Each row is a point. Each copy is the shape, with its points in the same order, turned, moved and blurred by noise. Some copies are also mirrored. Which?
(in the rows, 128 means zero)

Shape, 5 rows:
[[168 138]
 [148 167]
 [121 103]
 [158  92]
 [104 120]]
Copy 1:
[[156  97]
 [175 125]
 [107 128]
 [111  88]
 [114 146]]
Copy 1 is: only turned
Copy 2:
[[164 165]
 [130 177]
 [144 110]
 [182 122]
 [120 113]]
Copy 2 is: only turned
Copy 3:
[[151  83]
 [174 115]
 [102 123]
 [104  83]
 [116 143]]
Copy 3 is: only turned
Copy 4, 5 rows:
[[123  87]
 [ 92 104]
 [152 138]
 [167 103]
 [136 153]]
Copy 4 is: mirrored

Shape (9 x 3):
[[129 136 131]
 [152  85  72]
 [116 132 110]
 [129 137 141]
 [158 143 108]
 [138 121 173]
 [158  89 114]
 [175 101 138]
 [118 134 142]]
Copy 1:
[[134 116 122]
 [138 151  40]
 [133 147 109]
 [136 114 126]
 [170 127  99]
 [122  74 123]
 [136 114  57]
 [140  85  72]
 [129 118 129]]
Copy 1 is: only turned
Copy 2 (9 x 3):
[[138 123 124]
 [145  61  79]
 [130 131 103]
 [141 132 135]
 [176 117 110]
 [134 115 167]
 [140  71 119]
 [163  76 143]
 [133 133 137]]
Copy 2 is: only turned

Shape:
[[158 148 107 184]
 [119 141 112 172]
 [165 133 149 105]
 [ 80 122 153 132]
 [ 85 139 138 100]
 [146 117  64 145]
 [113 110 170 136]
 [124 106 131 110]
 [125 126 182 131]
 [123  83 133 165]]
Copy 1, 10 rows:
[[105 161 111 193]
 [107 128  90 173]
 [103 152 174 129]
 [108  84 116 121]
 [106 101 104 105]
 [157 183  99 165]
 [118  90 152 137]
 [139 121 137 124]
 [ 98  98 156 138]
 [154 101 132 178]]
Copy 1 is: only turned
Copy 2, 10 rows:
[[125 171 156 167]
 [122 142 126 176]
 [129 141 133  84]
 [141  89  94 141]
 [122 104  75 121]
 [ 64 153 143 153]
 [151  92 131 125]
 [107 106 122 110]
 [166 109 126 115]
 [117  96 160 151]]
Copy 2 is: mirrored

Shape, 11 rows:
[[144 127 153  95  99 125]
 [124 144 128 108 135  97]
 [116  91 181 167 112 171]
 [122 156 153  82 145 113]
 [124 124 115  36 147  99]
 [162 136 138 121 138 122]
 [139 123 112 121 127 101]
 [164  97 154 105 125 105]
 [159 162 100 131 106 137]
 [132 105 136 108 162 141]
 [132 108  95 170  86 133]]
Copy 1 (11 x 6):
[[147 140 180 111 110 139]
 [159 147 139 127 138 112]
 [ 70  81 179 105 142 130]
 [165 154 152 122 158 150]
 [194 190 148  74 149 126]
 [159 105 144 115 119 132]
 [159 129 136 113 118  98]
 [165 111 182  91 128 109]
 [145 121 126 126  76 135]
 [144 114 136  77 154 125]
 [100 110 135 118  74  84]]
Copy 1 is: only turned
Copy 2:
[[117  89 121 115 126 184]
 [109  96 109 111 116 121]
 [131 149 169 181 152 172]
 [106 117  97  91 144 147]
 [101  80 131  39 115 129]
 [142  88 112 126 143 142]
 [127  87 129 120 105 130]
 [116  72 148 128 150 154]
 [168  90  92 134  91 155]
 [141 112 153 104 146 129]
 [151 101 151 175  72 147]]
Copy 2 is: mirrored
Copy 3:
[[131 120 163 137  86  98]
 [109 162 151 117 111 113]
 [176  81 167 146 141 156]
 [125 155 168  88  90 111]
 [ 77 151 139  91  48 116]
 [149 153 133 130 101 109]
 [110 152 129 142 113 116]
 [138 143 150 157  73 130]
 [136 137 115 132 130  66]
 [138 131 124 109  95 150]
 [117 106 119 174 160 107]]
Copy 3 is: mirrored

Shape:
[[134 190 126 110 112 146 100 143]
 [139 141 116 147 110 119 112  87]
 [137 145 138  99 138 116 123 107]
 [156 142 137 107 127 134 115 114]
 [ 37 124 141 157 111 127  93 132]
 [111 111 122 119 109 128 164 143]
 [154 107 101 100 131 128  99 147]
 [144 108 149 126 105 137 101 145]
 [155 122 106 110 138 168 163  64]
 [123 112 121 173 138 122 146 130]
 [153 240 154 101 180 182 132 129]]
Copy 1:
[[109 166 108 125 143 149 148  96]
 [123 123 108 131 108  92 115  99]
 [136 123 146 112 124 119 148 118]
 [132 134 122 128 132 112 158 121]
 [ 66 136 143 119 131 135  50 148]
 [140 109 103 106 117 143 114 167]
 [157 134 109 116 178 102 132 138]
 [124 154 114 136 142 100 131 160]
 [131  53  97 137 117 111 172 115]
 [151 108 112 155 111 121  87 145]
 [120 141 144 171 132 202 197  66]]
Copy 1 is: mirrored
Copy 2 (11 x 8):
[[136 170  78 132 100 161 105 115]
 [163 134 138 155 121 154 135 110]
 [122 134 136 112 127 161 122 127]
 [143 132 123 113 111 171 115 127]
 [ 87 137 115 211 120 101 112 151]
 [116 117 134 117  75 107 143 138]
 [139  80  94 105 111 150 119 134]
 [139 102 123 137  89 150  91 146]
 [140 129 153 113  92 192 193 139]
 [160 124 141 143 111 110 142 171]
 [132 238  79  80 116 198 124 159]]
Copy 2 is: only turned

Shape:
[[114 163 148 179 129 123  84 103 138]
 [ 80 153 114 143 161 142 166 120 130]
 [118 131 130 141 137 132 133  88 129]
 [125 126 143  91 132 116 167 137 104]
 [ 79 143 163 173 134  96  83 149  76]
 [116 172 154 107 111 114 140 130 125]
 [136 185 157 145 127 155 111  86 100]
 [105 115 133  97 145 177 136 135 131]
 [ 83 112 110 168 131 115 148 139 154]
 [108 144 177  91 151 152 152  81 150]
 [152 135 189 178 128 143 167  92  88]
 [119 108 122 136 158 172 151 153 153]
 [104 136 126 123 113 141 150 134 101]
 [160 138 115 146 163 102 105 171 142]
 [119 183 148 152 166 108 132  95 148]]
Copy 1, 15 rows:
[[ 95 128 120 126  96  82  81 170 126]
 [103 165 153 143 155 114 119 116 143]
 [116 151 104 139 116 105 113 121 135]
 [137 141 131  97 134 152 146  95 118]
 [129 102 174 114 103  76  75 135  79]
 [ 91 123 129  82 124 142 120 128 124]
 [ 87 157  91 114 121 120  82 155  91]
 [138 156 141 146 121 174 111 124 138]
 [114 120 165 157 114  92 143 121 158]
 [108 192 116 101 103 157  93 105 160]
 [ 98 187 107 111  79  95 141 122  71]
 [141 168 157 155 115 148 148 149 151]
 [114 125 138 134 126 144 130 111 108]
 [162 117 132 105 135 101 139 190 137]
 [ 94 167 118  92 139  83 100 149 151]]
Copy 1 is: only turned
Copy 2:
[[156 130 136 122 173 116 134 121 206]
 [ 92 161 126  66 144 104 141 106 151]
 [127 137 121 110 166 130 154 116 146]
 [104 129 156 120 134 110 133 100  93]
 [120  80 163 129 155  60 138 118 200]
 [120 126 162 120 152 126 108  81 139]
 [113 151 159 146 183 149 142 106 183]
 [ 95 121 140  85 120 157 143 144 119]
 [137 132 103  77 113  91 149 116 151]
 [127 133 167  74 182 170 148  98 118]
 [137 160 177 147 157 122 207  90 158]
 [119 153 139  74 104 131 147 156 132]
 [ 91 130 139 122 122 123 140  99 140]
 [152 152 147 122 139  74  98 167 143]
 [144 165 148  90 192 107 127 102 162]]
Copy 2 is: only turned
Copy 3:
[[122 145 105 206 131 105 101 120  94]
 [114  71  64 142 148 118 124 115 111]
 [115 108 112 160 154 131 102 113 124]
 [150  93 132  97 161 131 133 132 112]
 [129 118 127 181 132  57 135 181  83]
 [150 124 118 131 154 123 131 113  72]
 [133 144 106 196 181 145 135 124  94]
 [110 111 100 108 129 164 125 150 122]
 [110  71 105 149  95  98 101 110 116]
 [122 122  91 117 181 164  83 125  86]
 [152  73 140 202 190 155 107 143  92]
 [132  81  83 136 102 165 113 140 139]
 [119  93 122 130 141 128 149 127 107]
 [185 130 112 157  97 105 117 129 154]
 [153 129  74 171 166 102  84 103  99]]
Copy 3 is: mirrored
Copy 4:
[[ 83 112  95 146 146  83 140 147 138]
 [132 127  93 133 189 157 158 122  85]
 [128 133 106 124 144 105 143 107 104]
 [138 155 156 145 148 165 124  94 119]
 [ 81  65 162 151 169 115 141 141 138]
 [ 97 163 145 143 141 154 131 133 125]
 [ 86 152 111 155 159  91  95 138 104]
 [141 130 111  97 162 156  87  97 111]
 [146  93 100 110 139 152 169 136 107]
 [ 91 181  88 123 145 133 115  65 111]
 [100 132 115 193 100 108 120 101  66]
 [154 109  82 121 142 164 106 110 114]
 [130 136 142 126 148 146 118 137  87]
 [170 103 113 163 142 133 127 130 185]
 [105 147  79 169 160 108 166 119 135]]
Copy 4 is: only turned

Shape, 12 rows:
[[160 113 182 133 144 140 114  80 110]
 [ 91 168 140 145  93 119 103  93  98]
 [142 160 139 111 144 120 147 151  82]
 [115 142 151 156 148 131 134 104 170]
 [143 152 124 142 103 161 132  82 145]
 [112 137 145 135  95  89 161 120 138]
 [105  88 113 103 141 105 116 128 134]
 [122  92 108 130  58 113 116 167 170]
 [174 152 122 150 108  81 157 131 132]
 [139 122  73 124 128 132 195 175 139]
 [167  94 137 164 139 137  85 148 143]
 [ 95 164 148  98 132  94  94 132 128]]
Copy 1:
[[ 88  63 128 142 119 118 124 155 154]
 [117  89 104 140  88 159 192 104 125]
 [113 144 101 158 109 164 117 157 117]
 [130  84 150 132 163 140 135 103 131]
 [120  80 109 123 134 101 148 106  99]
 [154 111 155 169  99 137 139 104 110]
 [134 145 172 118 117 122 161 153 147]
 [193 128 161  84  73 108 133 106 115]
 [146 132 110 173 106 115  97  96 133]
 [188 174 123 141 146 111 114 147  84]
 [153  98 121  86 123 115 108 140 180]
 [ 98 136 147 121  96 183 154 107 133]]
Copy 1 is: only turned
Copy 2 (12 x 9):
[[ 84 122 160 139 139 105 175 129 106]
 [174 102 162 177 111 108 143 131 147]
 [120 148 178 125 140 143  94 145 139]
 [152 141 111 115 139 118 171 106 128]
 [156 110 144 141 131 116 146  87  80]
 [158  89 157 101 153 114 136 104 161]
 [103  96  99 109 116 114 111 127 145]
 [143  37 103 110 154 169 118  92 149]
 [148 108 150 113 211 120 108 108 133]
 [161 107 126  56 163 155  67 119 105]
 [ 98 100 100 141 171 163 156 137 105]
 [126 131 135 158 113 133 116 111 183]]
Copy 2 is: only turned
Copy 3, 12 rows:
[[139 163 172 154  76 136  95 123 133]
 [120 151 168 121 154  95 126  98  87]
 [122 107 164  82 106 152 153 110 117]
 [114 136 112 170  96 106 147 132  98]
 [159 155 111 161 129 128 122  94  96]
 [128  78 127 140 125  92 121 103 107]
 [ 78 107 121 149 134 148 116 149 138]
 [118  92  69 115 147 111  70 158 113]
 [137  77 123 129 101 144 108  84  71]
 [160  62  81 113 133 165 167 144 118]
 [111 143 111 118  82 157  93 174  94]
 [ 61 139 134 109 131 108 136  93 126]]
Copy 3 is: mirrored

Shape:
[[170 162 122 141 150 112 107 112 101 115 121]
 [140 129 113 135 113 122 126 140 111 139 159]
 [123 163 107 118  41 116 117 112 163  87 158]
 [132 116 200 117 150 163 169 135 142 107 119]
 [137 165 165 120 125 155 115 140 108  51 157]
 [137 165 132 114 157 122 151 141 103 133 146]
 [167  23 112 114 147 108 120 122  96 134 134]
 [  8 132 122 127 158 116 107 103 119 121 153]
 [161 124 121 122 145 118 112  79  96 140 129]
 [143 162 133 136 148 111 118 145 110 126  99]
 [148 142 189 153 148 111 111 138 152 123 136]
 [ 71 148 107 195 154 117 136 132 106 120 136]
 [160 133 116 132 163 109 134 132 151 129 139]
 [134 154 105 145 152 141 100 134 123 141 132]]
Copy 1 (14 x 11):
[[122 145  77 114 124 122 138 141 133 158  99]
 [128 129 121 121 108 135 135 109 113 144 154]
 [132 173 151 145  89 172 147 100 148  61 137]
 [195 102 106 149 179 170  88 110 148 140 116]
 [159 180  77 161 139 154  91 131 149 100 127]
 [161 128  88 104 118 154 113 133 100 146 128]
 [127  92 148 109 175  56 128 130 136 161 177]
 [105  79 138 151  94 148  48 171  71  72 123]
 [ 98 120  99  93 139 108 125 109 129 138 112]
 [152 135 106 132 117 136 125 146 111 153  86]
 [146 125 121 133 115 159  91 136 185 160 112]
 [122  77  90 169  64 139 106 150  98 124 130]
 [126 115 113 116 127 161 144 156 138 158 134]
 [100 130 102 147 107 139 123 135 105 163 121]]
Copy 1 is: mirrored
Copy 2 (14 x 11):
[[143 149 152 114 168 135 134 156 111 118  89]
 [150 119 102 148 157 145 147 128 106 139 119]
 [152 133 169 197  86 153 153 114  93 156 128]
 [ 88  85 137  87 131  88 169  79 137 141  99]
 [ 91 108 168 146 140 143 166 118 101 151  47]
 [118 145 109 105 160 119 157 128  83 151  96]
 [171 125  63 141 172 118 143 101 199  92  89]
 [ 77 128  55 106  72 194 119 121  87 107 104]
 [175 146 120  95 150 145 138 127 135 114  88]
 [112 144 134 109 162 120 133 161 119 135 116]
 [107  92 154 110 159 108 100 109 109 122 114]
 [103 100  80 111 124 152 149 174  74  89 125]
 [130 147 124 124 171 113 141 107 108 100 123]
 [120 134 123 110 171 167 147 136 105 119 129]]
Copy 2 is: mirrored
Copy 3:
[[100 150 131 158 112 172 114 113 121 112 153]
 [124 129 123 126 109 117 119 134  95 119 141]
 [ 96 132 170 148  78 104 131 145 101 112  57]
 [185 164 164 119 123 142  91 153 166 173 140]
 [125 185 144 170  79 120  58 149 141 134 125]
 [135 166 148 130 128 128  97 120 122  98 171]
 [115 111  53  86 120 131 136  97 161 162 145]
 [140 106 157 205 165  35 122 116 128 155 159]
 [ 84 120 133 133 126 167 124 118 136 136 159]
 [146 153 129 161 136 162 113 111 116 106 141]
 [167 159 163 140  88 156 117  99 109 162 151]
 [161  93 130 192 114 106 117 132 125 101 171]
 [135 161 140 131 103 143 155 111 138 117 153]
 [118 149 123 169 120 137 140 147  98 125 162]]
Copy 3 is: only turned
Copy 4 (14 x 11):
[[178 152 125 127 113 144 118 136 112 161 113]
 [136 121 133 141 152 138 139 143 146 135 142]
 [164 153 171  92 179 131 118  80 132  94 165]
 [ 88 152 164 178 138 109 166 129  75 119  95]
 [177 147 192 148 138 110 141 129 104  97  78]
 [140 146 133 155 157 160 142 169 116 133 108]
 [121  88  91 177 124 108 187  98 157 184 136]
 [118  93  93 140 214 102  70 129 117 102  61]
 [149 110 114 136 128 158 119 119 116 178 120]
 [152 151 106 134 122 131 134 165  93 126 123]
 [124 172 150 132 137  81 141 152  91 156 115]
 [118 142  98 156 147 114  55 164 144 101 100]
 [121 170 117 124 135 129 151 141 135 157 115]
 [137 127 120 109 121 137 124 157 133 123  96]]
Copy 4 is: only turned

Shape, 17 rows:
[[132 130 126 131 121 147  99 155 105 153 123  99]
 [164 116 125 128 155 120  93 107 122 133 130 185]
 [133 112 124  91  80 107 134 180 102 113 106 131]
 [144 154 120 141  95  97 110 110  90 176 162 137]
 [137 132 155 116 125 149  78 159 101 114 110  74]
 [ 92 146 130 106  96 183 136 141 192 123 173 135]
 [158 149 137 141 121 158 131 142 124 149 127 164]
 [103 140 135  61 138 132 139 206  82 155 123 115]
 [120 173 152 150 134 128 109 105 137 159 104  93]
 [ 87  78 107 107 125 140 139 123 163 111 150 123]
 [ 90 141 116 162 147 179 126 152 141 140 136 167]
 [144 122  94 138 126 146  32 109  93 125 101 117]
 [165 105 115 141 111 125 131 133 136 137 170 132]
 [163 100 166 117 103  89 127 132 102 155  99 165]
 [120 171 154 150 114 109  93 126 118 139 166 116]
 [114 135 124 109 131 120 127 174 173 144 113 161]
 [155 107 114 120 125 110 144 113  82  99 103  78]]
Copy 1:
[[132 115 119 135 131 111 101 143 115 174 127 169]
 [164 100 106 119  97 152 117 113  58 151 155 109]
 [ 88  96 112 120  92 121 150 194 104 157 147 161]
 [177 126  75 136 105 128 161 118 111 177 146 175]
 [118  90 147 129 108  88  78 139 122 159 138 183]
 [162 173 154  87 103 149 108 184 168 153 141 111]
 [176  93 106 119 110 148 114 161 107 175 117 124]
 [ 95  84 145  76 165 127 147 174 116 181 140 184]
 [147 115 115 117  96 113 108  88 148 176  91 149]
 [100 165 144 125 119 162 123 149 130 117 153 113]
 [166 147 149 112 133 168 107 159  96 162  86 125]
 [133 134  96 135  93 106  55 110  56 153 143 178]
 [160 122 102 158 119 129 136 156 118 140 161 115]
 [119  63  98 147  79 155 155 135  94 191 155 134]
 [183 129 137 127  91 105 145 113 129 165 131 170]
 [119 127 141  90 112 130 144 160 102 184 121  95]
 [ 95  79  86 145 108 116 119 130 123  98 131 168]]
Copy 1 is: mirrored
Copy 2 (17 x 12):
[[122 115 102 109 135 166 105 139  96 119 119 113]
 [132 111 136  90 133 101 105 167 141 166 117 159]
 [ 91 123 140  99  74 123 126 164  88 104  94  98]
 [ 98 118 135 135 117 128  52 114 101 169 126 121]
 [141 108 107 111 128 171 119 172  62 109 142 116]
 [160 151 200 109 148 159 128  99 121  87  99 129]
 [135 155 132  95 119 136 123 129 109 163  99 151]
 [ 92 173 123  85 119 148 114 160  97 101 126  48]
 [157 120  97 145 160 117 113 102  80 133 137 125]
 [114  86 173  96 151 131 147 125 146  72 104 119]
 [137 162 126  85 147 147 108 104 149 104 109 169]
 [158  60  85  79 127 146  71 168  90 130 121 139]
 [110  93 164 117 114 153 127 122 148 153 119 137]
 [ 81 124 128 122 121  86 125 173  91 171  82 139]
 [131 128 141 146 127 144  73 126 102 133 159 132]
 [147 161 138 128 126 115 126 145 142  97  89 113]
 [ 91  64 112  92 108 111 151 132  83 119 147 108]]
Copy 2 is: only turned

Shape (16 x 12):
[[152 130 120 118 111 134 114 101 174 118 131 119]
 [ 94 113  95 163 115 150  84 157 147 112  80 182]
 [127 126 127  90  96 123 142 106 165 122 204 151]
 [119 110 124 100 113 130  85 159 129 117  72 170]
 [114 154 128 111 100 101 116  87 126 140 158 126]
 [132 112 110 139 120 104 101 160 155 163  98 155]
 [155 172 120 135 190 181 143 128 126 145 158 129]
 [135 144 114 157 181 165 169 147 118 125 133 142]
 [129  90 108 150 134 113  52 149 126 111 117 174]
 [147 138 105 140 132 181 155 152  99 132 139  90]
 [107  96 130 154 151  92  98 141 139 110  95 130]
 [107 106 162 106  92 138 107  89 154 163 161 129]
 [147 163 110 162 126 159 143 137 119 111 139 141]
 [174 154 145 154 134 175 161 152 116 151 138 123]
 [148 107 129 122 121 129 147  72 119 145 142 140]
 [141 124 100  88  84 138 143  86 152 179 168  97]]
Copy 1 (16 x 12):
[[116 144  79 124 101 144 121 117 132 126 131 103]
 [111 113 154 119 119 157 196 110 185  92  97 135]
 [ 99 153  73 153 103 132  65 121 168 144 153 141]
 [122 110 141 106  95 127 169 111 162 137  89 160]
 [110 135 105 171 139 106 104  98 131 159 135 116]
 [140 119 116 115 127 102 163 132 181 108  97 122]
 [165 114 154 149 120 185  78 173 124 124 131  94]
 [172 143 174 146 126 177 110 158 132 104 145 117]
 [116  79 146 116 120 122 144  91 163  84 124 149]
 [146 137 132 168 116 170 136 182  87 113 140 138]
 [133 112 142  91 142 103 173 103 150 114 156 122]
 [133 114  69 177  88 120 127 115 170 155 155 120]
 [116 141 157 158 119 166 110 140 122  97 129 119]
 [168 140 152 167  89 154 103 176 110  97 133 109]
 [165 156  88 166 114 142 106  95 133 129 144 120]
 [139 140  36 166 125 136  99 149 135 160 122 117]]
Copy 1 is: only turned
Copy 2:
[[169 106 115 128 103 146 112 124 131 134 158 124]
 [ 70  55  96 117  71 110 110 129 116 105 122 149]
 [183 130  76 113 121 134 140 129 121  86 178  82]
 [ 88  59 110  88 107 146 132 143  87 137 130 134]
 [146 142  77 115 135 109 127 117 126 150 164 101]
 [106  65 118 103 123 112 110 168 144 125 139 134]
 [142 192 140 147  97 134 109 168 107  98 110 139]
 [115 153 157 156  92 110 131 154 106  86 102 124]
 [ 77  57 103 118 129 129  67 128 101 103 138 122]
 [105 169 168 146  71 132 127 156 119 121 158 102]
 [101  73 142 107 128 109 102 100 134 123 111 111]
 [138 133  69 106 134 165 136 111 169 121 165 106]
 [119 145 135 156  84 105 123 138  96 104 156 138]
 [116 166 162 155 105 135 143 166 123 103 158 153]
 [138 127 103 167 140 150 145 130 132 136 142  92]
 [170 148  88 133 105 150 136 165 164 153 182  77]]
Copy 2 is: only turned
Copy 3:
[[134 155 114 116 164 142 117 109 133 129 156 122]
 [ 91 158 103 108  85 133 172 160 193  97 165 104]
 [171 164 107 109 157 132 164 128  69 127 183 141]
 [ 86 160 129  92  99 111 180 114 172 141 137 106]
 [149 183 126 166 133 144 151 114 111 143 164 149]
 [ 95 150 132 105 117 135 144 158 169 169 171 115]
 [151 194 153  99 140 129  94 169 127  91 120 189]
 [137 140 154 113 108 121 111 185 139  94 116 179]
 [ 74 175 104  93  71 113 135 130 153 130 186 107]
 [ 94 158 156 134 153 135 120 171 108  83 102 156]
 [101 136 125 140  96  82 122 137 168 139 177 123]
 [152 180 165 140 156 131 159 115 103 125 203 108]
 [136 163 114 126 115 147 115 173 122  96 112 136]
 [134 174 173 113 140 142 101 186 114 108  99 131]
 [151 136 163 130 117 167 122 107 104 129 164 143]
 [137 157 152 136 196 185 150 119  88 136 176 152]]
Copy 3 is: only turned

Shape:
[[ 97 151 143 150  64  82 170 177  75  60  93 117]
 [ 93 123  96 152 128 128 146 118  96 115 156 142]
 [ 75 172 151 149 102  64 182 158 101  82  99  96]
 [135 109 115 107 128 101 100  77 137 151 127 152]
 [119  96 117 169 148 113 129 164 118 136  98 127]
 [114  98 100 161 135 112 127 145 140 152 113 100]
 [154 137 108 153 137 153 139  80 125 130 124 119]
 [136  95 129 162 133 129  79 150 112 126 129 121]
 [121 163 129 188  81  93 142 130 119 103 117 116]
 [145  99  62 122 114 147 104 126 164 144 141 124]
 [155 134  89 134 169 109 100 129 146 118 156 125]
 [128 101 144 130 135 147 127 120 169 115 150 130]
 [ 83 190 153 135  88 113 151 168  78 120 111  89]
 [139 120  91 124 152 153 113  99 154 116 103 140]
 [158 109 106 110 131 123 138  89 109 108 133  91]
 [170 112 115 133 135 124 148 145 132 156 138 151]
 [ 91 141 144 173  83  84 169 151  99 104 131  80]]
Copy 1 (17 x 12):
[[ 87 111 188 191 116 155 124 165 198 158 148 173]
 [145  96 128 129 118  87 116 144 143 142 136 129]
 [109 148 173 185  98 142 144 131 174 178 169 183]
 [154 126 127 119 144 137 103  78 121 109 102  95]
 [110 139  78 171 127 124 133 147 150 147 115 130]
 [133 125  87 185 131 105 153 116 139 142 113 106]
 [172 112 113 161 109 123 116 133  93 104 151 104]
 [ 92 115 104 159 135 101 122 146 118 103  87 113]
 [111 122 160 205 140 112 116 129 139 139 178 136]
 [168 112 113 150 156  98 150 115 161  73  99  66]
 [156 169 107 149 132  85 116 135 127  72 114 116]
 [120 144 114 128  98 121 124 129 138 109 117  62]
 [103 134 195 172 138 133 160 164 133 180 140 163]
 [155 127  99 122 127 131 140 127 133  76 137  94]
 [175 114 149 172  81 141 125 126 134  99  93 106]
 [167 163 104 151 148 130 102 150 141 128 105  92]
 [112 116 166 208 105 114 133 136 156 180 141 148]]
Copy 1 is: mirrored
Copy 2, 17 rows:
[[161 112 158 186 108 124 145 169  49  73 212 107]
 [ 86 149 161 141 108 138 135 157  96 102 126 147]
 [151  93 144 162  78 144 132 118  60  58 196  98]
 [109 157 118 121 145 124 110 129 163 142 129 108]
 [137 105 178 132  84  98 120 152 116 149 141 139]
 [108  95 178 132  94 122 128 134 131 149 128 116]
 [111 112 146 119 164 128 123 124 107 125  93 130]
 [144 123 168 119 112 128 131 187 128 158 126 116]
 [124 109 141 160 114 139 107 142  50 112 147  79]
 [ 68 102 140 153 144 122 134 161 163 177 112 131]
 [ 87 106 113  92 120 119 142 165 123 150 121 134]
 [125 120 128 135 132 170 122 137 125 165 125 157]
 [163 111 136 175  82 142 163 151  78  58 141  89]
 [106 101 130 126 157 119 101 147 150 133 114 156]
 [106 112 154 107 175 142 160 128 127 121 144 120]
 [124 137 131 139 125  95 152 124 115 168 116 141]
 [129 111 174 160  91 159 147 132  59  97 170  83]]
Copy 2 is: mirrored
